Each row of a before or after table is a point. One or more steps were done to the points. Then noise was added and the rows were shuffled. The steps act on columns, c1 being the first. Write out the steps. A step turns or swaps two columns, mirrors them in a line or flattens them onto one, adds a multiple of one to another, or multiplies or shifts one. Angles are multiples of 10 degrees, from the lower column toward the higher: turns from -170 to 170, lines from 10 to 170 but not 90. Use the fewest steps. Two steps may share a column if one is a turn and the other turns, adds or multiplies; they go together, in the order done. Otherwise the lowest column goes first.

Before (9 x 3)
[[ 0.36  0.00 -0.06]
 [ 1.09  0.60  0.36]
 [-0.62 -0.05 -0.18]
 [ 1.16  0.27  0.53]
 [-0.03 -0.35 -0.39]
 [ 0.40 -0.26  0.28]
 [ 0.22 -0.34 -0.46]
 [ 0.64  0.26  0.40]
 [ 0.20 -0.04  0.37]]
After (9 x 3)
[[ 1.56  0.38 -0.31]
 [ 2.67  0.36 -0.62]
 [ 0.89 -0.03 -0.03]
 [ 0.54 -0.44  0.33]
 [ 2.80  0.56 -0.32]
 [ 0.49  0.32  0.02]
 [ 1.00  0.27  0.25]
 [-1.57 -0.17  0.08]
 [-0.11 -0.37  0.33]]
Steps: multiply c1 by 2.5; turn c2 and c3 by -90 degrees

Before (8 x 8)
[[-0.20 -1.01 -0.76  0.31  0.00  0.22  0.54 -0.69]
 [ 0.34  0.29 -0.28  0.59  0.22  0.48 -0.57 -0.19]
 [-0.41  0.06  0.65  0.47 -0.09  0.10  0.42 -0.01]
 [-0.24 -0.23  0.00  0.29 -0.25  0.37  0.06  0.64]
 [-0.53  0.32  0.47 -0.48 -0.06  0.51 -0.47  0.16]
 [-0.40 -0.51 -0.08 -0.12  0.39 -0.27 -0.54  0.21]
 [ 0.35 -0.25  0.44  0.99 -0.27 -0.15 -0.41 -0.68]
 [-0.99 -0.55 -0.47  0.35 -0.29 -0.08  0.32  0.36]]
After (8 x 8)
[[ 0.36 -0.31 -1.09  0.28  0.36 -0.13 -0.34 -0.67]
 [ 0.35  0.29 -0.52 -0.36  0.58  0.54  0.10 -0.18]
 [-0.20 -1.04 -0.21 -0.80 -0.53  0.21  0.09 -0.64]
 [-0.39 -0.48  0.18  0.00  0.58 -0.32  0.32  0.21]
 [-0.41  0.08 -0.57  0.51 -0.41  0.07  0.01  0.02]
 [-1.04 -0.52 -0.29 -0.49 -0.35 -0.04 -0.23  0.37]
 [-0.27 -0.18 -0.29 -0.05 -0.08  0.35 -0.23  0.64]
 [-0.55  0.39  0.38  0.57  0.43  0.55 -0.13  0.13]]
Steps: turn c3 and c4 by 100 degrees; turn c5 and c7 by 80 degrees

Before (8 x 14)
[[ 0.26 -0.26  0.09  0.23  0.63  0.09  0.12  0.09 -0.28 -0.34  0.38 -0.04
  -0.07  0.61]
 [-0.54 -0.22 -1.09 -0.48  0.42  0.22  0.16  0.21  0.49 -0.50  0.35 -0.26
   0.62  0.26]
 [ 0.23 -0.72  0.18  0.15 -0.08 -0.57  0.84 -0.83 -0.12  0.28 -0.26  0.53
  -0.25  0.03]
 [-0.66  0.31 -0.88 -0.57 -0.53  0.05 -0.78  0.18 -0.29 -0.11 -0.34 -0.29
   0.47 -0.14]
 [-0.49 -0.05 -0.52 -0.73 -0.23 -0.20 -0.78  0.45 -0.44  0.22 -0.65  0.10
  -0.09 -0.84]
 [ 0.38  0.05 -0.28  0.14  0.67  0.56 -0.05 -0.04  0.34 -0.35  0.20 -0.62
   0.28  0.21]
 [ 0.43 -0.58 -0.07  0.29 -0.02 -0.74 -0.04 -0.07  0.21 -0.20 -0.44 -0.19
   0.00  0.17]
 [-0.14  0.00  0.12  0.03  0.16 -1.01  0.36 -0.47 -0.16  0.40 -0.50  0.33
  -0.54 -0.06]]
After (8 x 14)
[[-0.39 -0.58  0.44  0.31 -0.02 -0.46 -0.07 -0.05  0.23 -0.20 -0.44 -0.60
   0.01  0.09]
 [-0.27 -0.71 -0.17  0.14 -0.10 -0.78  0.82 -0.83 -0.11  0.25 -0.27  0.06
  -0.23 -0.02]
 [-0.27  0.03  0.81  0.13  0.68  0.80 -0.04 -0.02  0.31 -0.33  0.19 -0.11
   0.28  0.07]
 [ 0.92  0.32  1.22 -0.58 -0.53  0.19 -0.76  0.19 -0.30 -0.10 -0.33 -0.19
   0.46 -0.05]
 [ 0.64 -0.05  0.64 -0.72 -0.24 -0.25 -0.78  0.47 -0.40  0.21 -0.66 -0.03
  -0.08 -0.33]
 [ 0.89 -0.21  1.68 -0.50  0.42  0.34  0.19  0.19  0.52 -0.52  0.34 -0.07
   0.62  0.12]
 [ 0.09 -0.02 -0.34  0.02  0.15 -0.99  0.37 -0.45 -0.16  0.42 -0.51 -0.41
  -0.54 -0.06]
 [-0.25 -0.26  0.01  0.21  0.63  0.12  0.12  0.11 -0.27 -0.37  0.40  0.02
  -0.05  0.27]]
Steps: turn c1 and c3 by 160 degrees; multiply c3 by 2; turn c6 and c12 by 40 degrees; multiply c14 by 0.4

Before (8 x 24)
[[-0.10  0.61 -0.26  0.26 -0.23 -0.20 -0.21 -0.28  0.25 -0.64 -0.50  0.17
   0.88 -0.25 -0.22 -0.26 -0.89  0.14  0.25  0.20 -0.04  0.67 -0.71 -0.24]
 [ 0.41 -0.57  0.00  0.37  0.02  0.31  0.18 -0.36 -0.16 -0.56  0.39  0.65
   0.78  0.25 -0.21  1.05  0.47 -0.39 -0.33  0.45  0.61  0.08  0.76  0.23]
 [ 0.06  0.00  0.10 -0.22 -0.53 -0.36  0.30  0.29 -0.61  0.19 -0.27  0.03
  -0.23  0.55 -0.26  0.46 -0.52  0.22 -0.35 -0.73 -0.42  0.51 -0.24  0.01]
 [-0.80 -0.43  0.25 -0.60 -0.46 -0.28  0.31  0.26 -0.17  0.56  0.05  0.39
  -0.23  0.77 -0.49  0.42 -0.77  0.04 -0.05 -0.94  0.21  0.00 -0.88  0.06]
 [ 0.26 -0.07 -0.24  0.06 -0.32  0.25 -0.03 -0.74 -0.14 -0.63  0.46 -0.22
   0.46  0.26  0.15  0.48  0.34 -0.05 -0.31  0.93 -0.24 -0.09  0.44 -0.33]
 [ 0.36  0.30 -0.09  0.33  0.03  0.24  0.49 -0.30  0.84 -0.13 -0.60 -0.08
   0.76 -0.32  0.30 -0.13 -0.18 -0.48  0.19 -0.10 -0.46  0.11 -0.85  0.00]
 [-0.41  0.47 -0.44  0.10  0.55  0.49  0.51  0.16  0.29 -0.11 -0.79  0.39
   0.81 -1.24 -0.28  0.44 -0.35  0.27  0.07  0.08  0.19  0.10 -0.43  0.09]
 [-0.37 -0.50 -0.02 -0.66 -0.02 -0.38  0.22  0.38  0.02  0.15  0.11  0.36
  -0.16  0.95 -0.30 -0.11 -0.17 -0.08 -0.19 -1.13 -0.27  0.09 -0.49 -0.54]]
After (8 x 24)
[[-0.48  0.49 -0.42  0.22  0.79 -0.13  0.48  0.20  0.29  0.46 -0.74  0.40
   0.78 -1.28 -0.27  0.41 -0.33  0.24  0.04  0.37  0.20  0.13 -0.44  0.06]
 [ 0.11  0.02  0.09 -0.61 -0.55 -0.03  0.27  0.28 -0.62 -0.43 -0.29  0.05
  -0.26  0.47 -0.27  0.46 -0.50  0.20 -0.28 -0.97 -0.43  0.51 -0.25 -0.02]
 [-0.79 -0.48  0.26 -1.50 -0.39 -0.49  0.31  0.25 -0.18 -0.61  0.10  0.43
  -0.25  0.75 -0.45  0.37 -0.76  0.07 -0.08 -1.13  0.21  0.00 -0.85  0.16]
 [-0.09  0.60 -0.23  0.66 -0.44  0.87 -0.20 -0.26  0.29  0.23 -0.43  0.11
   0.93 -0.27 -0.20 -0.26 -0.86  0.14  0.19  0.07  0.02  0.67 -0.68 -0.23]
 [ 0.43  0.26 -0.02  0.85  0.14 -0.03  0.53 -0.26  0.90  0.26 -0.58 -0.08
   0.79 -0.39  0.26 -0.10 -0.18 -0.45  0.20 -0.01 -0.46  0.06 -0.83 -0.05]
 [ 0.21 -0.10 -0.23  0.18 -0.76  0.59  0.00 -0.71 -0.11  0.63  0.44 -0.22
   0.48  0.27  0.17  0.49  0.38 -0.01 -0.35  0.75 -0.20 -0.09  0.48 -0.34]
 [-0.37 -0.57 -0.01 -1.61  0.36 -0.05  0.19  0.32  0.05 -0.44  0.13  0.35
  -0.17  0.96 -0.32 -0.10 -0.19 -0.14 -0.24 -1.13 -0.32  0.05 -0.46 -0.58]
 [ 0.40 -0.51 -0.02  0.96 -0.15  0.54  0.21 -0.37 -0.15  0.64  0.42  0.64
   0.81  0.29 -0.25  1.10  0.47 -0.42 -0.36  0.41  0.62  0.08  0.76  0.33]]
Steps: multiply c4 by 2.5; multiply c5 by 1.6; turn c5 and c20 by 20 degrees; multiply c10 by 1.3; turn c6 and c10 by 120 degrees
